Each row is a point. Examples show where two turns around zero, p and q, send a point. Write where each new point lands after one turn and then the other. Backwards means that the second turn is done in reverse. Each puzzle has new turns, and all numbers are rounded.
(in the rows, 128 means zero)

Turn p:
[103 156] => [109 161]
[108 126] => [108 130]
[173 102] => [167  93]
Turn q:
[116 143] => [112 139]
[99 95] => [109  89]
[170 146] => [164 156]
Where do these land?
p, then q: [110  98] => [112  97]
p, then q: [126 100] => [128 100]
q, then p: [115 133] => [115 132]
q, then p backwards: [161 180] => [134 189]

Turn p:
[ 99 107 141] => [108  97 138]
[109 135 147] => [113 124 151]
[206 125  99] => [196 154  88]
[ 93 136 111] => [ 89 130 120]
[133 137 142] => [134 134 143]
Turn q:
[183 162 133] => [169 174 109]
[152 144 102] => [139 141  93]
[100  87 146] => [119  88 161]
[112 146 130] => [108 141 131]
[ 93 102 129] => [104  96 145]
Where do these land?
q, then p: [144 116 156] => [157 130 147]
p, then q: [137 155 133] => [126 156 132]
q, then p: [124 149  52] => [ 86 136  62]
p, then q: [106 130 155] => [124 122 162]
p, then q: [128  91 144] => [152  96 136]

Turn p:
[152 147 115 124] => [142 148 106 123]
[147 109 123  90] => [146 103 109  98]
[147 182 112 116] => [126 177  98 110]
[140 105 124 152] => [147 116 131 155]
[ 31 119 122 126] => [ 39  98 151 137]
[143 113 155 141] => [153 124 154 132]
[135 121 146 146] => [142 130 149 139]
Turn q:
[102 160 142  87] => [109 123 130  72]
[122 119 122  94] => [126 106 107 109]
[150 150  99 165] => [117 173 121 160]
[154  96 172 128] => [183 112 145 130]
[111 115 105 167] => [104 126 139 170]
Where do these land?
p, then q: [117 149 140 145] => [120 141 151 113]
p, then q: [ 92 152  95 139] => [ 76 125 146 136]
q, then p: [ 93  96  96 138] => [108  96 147 168]
q, then p backwards: [152 151 173 131] => [161 145 170 125]
q, then p: [159 136 102 144] => [121 161 110 150]
q, then p backwards: [132 108 174 131] => [149 100 164 131]
q, then p: [152 104 117  68] => [145  95  69 130]

Turn p:
[148 130 162 116 114  72] => [183 127 136 104 122  91]
[115 149 101 158 171 140] => [ 99 150 107 139 175 140]
[103 118 131 130 139 146] => [ 97 123 139 122 133 130]
[ 89 123 104  98  81  86] => [119 140  99 108  69  82]
[132  79 126 114 137 158] => [106  75 136 133 123 144]
[170 119 118 146 150 145] => [143 107 122 157 157 154]
[ 95 169 139 152  74 114] => [127 192 149 139  95  98]
[172 136 143 110 157 163] => [150 109 138 122 149 185]
Turn q:
[160 171 141 124 110 171] => [162 144 132 146 108 183]
[ 98 118  75  68 105 130] => [ 92 145 110  57  99 136]
[123 147 147 131 132 145] => [130 136 149 145 125 144]
[139 149 142 163 157 112] => [139 139 131 166 165 120]
[121  80 140 157 133 124] => [116  82 127 145 130  99]
[127 116  71 117  95 139] => [107 128  78  99 101 141]
[132 165 171 133 120 101] => [162 163 155 152 126 109]
[120 133 110 144 132 158] => [105 124 117 143 126 155]
[131  74 156 113 168  72] => [140  93 154  99 171  65]
Where do these land?
p, then q: [130  99 103 142 132 116] => [108 117 105 130 141 103]
q, then p backwards: [178 170  83 127 135 172] => [173 176  91 103 158 161]
q, then p: [132  94 126 101 101 143] => [131 100 128 125  83 126]
q, then p backwards: [ 75 147 133 123 101 120] => [ 82 142 129 136  88 136]
q, then p backwards: [143 108 148 152 117 115] => [148 102 124 140 114 106]
p, then q: [144 129 142  73 161  85] => [152 114 117  57 141 143]
q, then p: [ 94 148 160 178 149 145] => [109 154 172 150 167  98]

Turn p:
[ 95 125 136 121 136 120  76 134] => [125 133 129 122 126 138  66 123]
[154 146 134 122  97  99 149  91] => [148 131 125 144 128  86 156  90]
[120 115 207 144 124 122 140 165] => [109 130 207 141 129 105 116 157]
[109 144 101 149 117  99 137 139] => [110 135  94 131 144  97 123 141]
[197 138  95 155 130 149 107 155] => [193 126 105 142 146 149 149 174]
[170 124 105 109 149 105 146 161] => [156 131 125  84 162 122 156 148]
[ 90 160 152 114 120 194 138  95] => [ 95 163 137 158  69 165 138 103]
[ 87 105 126 120 130 177  85 133] => [113 116 124 126  86 175  83 138]
[ 90 112 120 125 165  97 159  82] => [ 74 111 119 117 161 130 135  77]
[166 110 102 122 112 118 143 126] => [157 103 113 114 131 113 158 130]
Turn q:
[159 111  85 114 104 114 148 177] => [169 131  86 121  93 108 122 169]
[113 169 142 128 133  82  64 132] => [130 179 147 164 168 104  90 109]
[141 111 154 117 123 158 160 113] => [131 103 145  96 105 150 146 116]
[151 109 140 118 176 134 194 104] => [147  82 141 106 126 121 200 116]
[112 110 125 160 132 129  81 146] => [120 119 124 152 161 142  86 149]
[109 119 100 114 134 146 176 113] => [ 99 112 110 104 110 118 170 139]
[108 114 150 153 105 101  96 130] => [118 117 142 149 136 116  75 119]
[146 127 121 116 136 152 127  74] => [119 125 108 106 139 154 152  86]
[121 189 141 172 120 111  72 148] => [124 177 149 200 142 142  92 125]
[119 104 141 132 113 146 167  82] => [ 99  87 130 104 103 136 145  97]
[131 147 110  83 132 132 123 189] => [155 177 128 107 124 115 131 181]
Where do these land?
q, then p: [149 118 153  85 149 144 209 100] => [117 108 164  91  95  90 190  90]
q, then p backwards: [137 161 154 141 137 136 145 105] => [138 133 157 121 135 149 149  96]
p, then q: [127 125 144 123 152 147 107 180] => [148 160 161 115 132 153 114 158]
p, then q: [ 93 103 120  67  93 134 114 143] => [124 163 111  81 110 109  78 108]
q, then p backwards: [170 110 137 156 129  99 101 104] => [149 120 122 139 128 109  87  79]
p, then q: [153 107 132 147 124 148 159 101] => [122  76 131 125 104 131 143 130]
p, then q: [140 116 104 137 115 149 103 144] => [151 128 102 124 118 146 112 152]
p, then q: [ 71 124  70 149 140  80 121 177] => [116 169  97 122 187  82 117 187]
p, then q: [ 84 133 148 164 153  98 102 114] => [ 97 128 138 157 190 136 111 128]
q, then p: [146 190 135 125  65 139 127 134] => [148 166 106 185  82 103 126 123]
p, then q: [138 123 110 114 150 135 119 106] => [123 125 110 108 133 150 148 119]
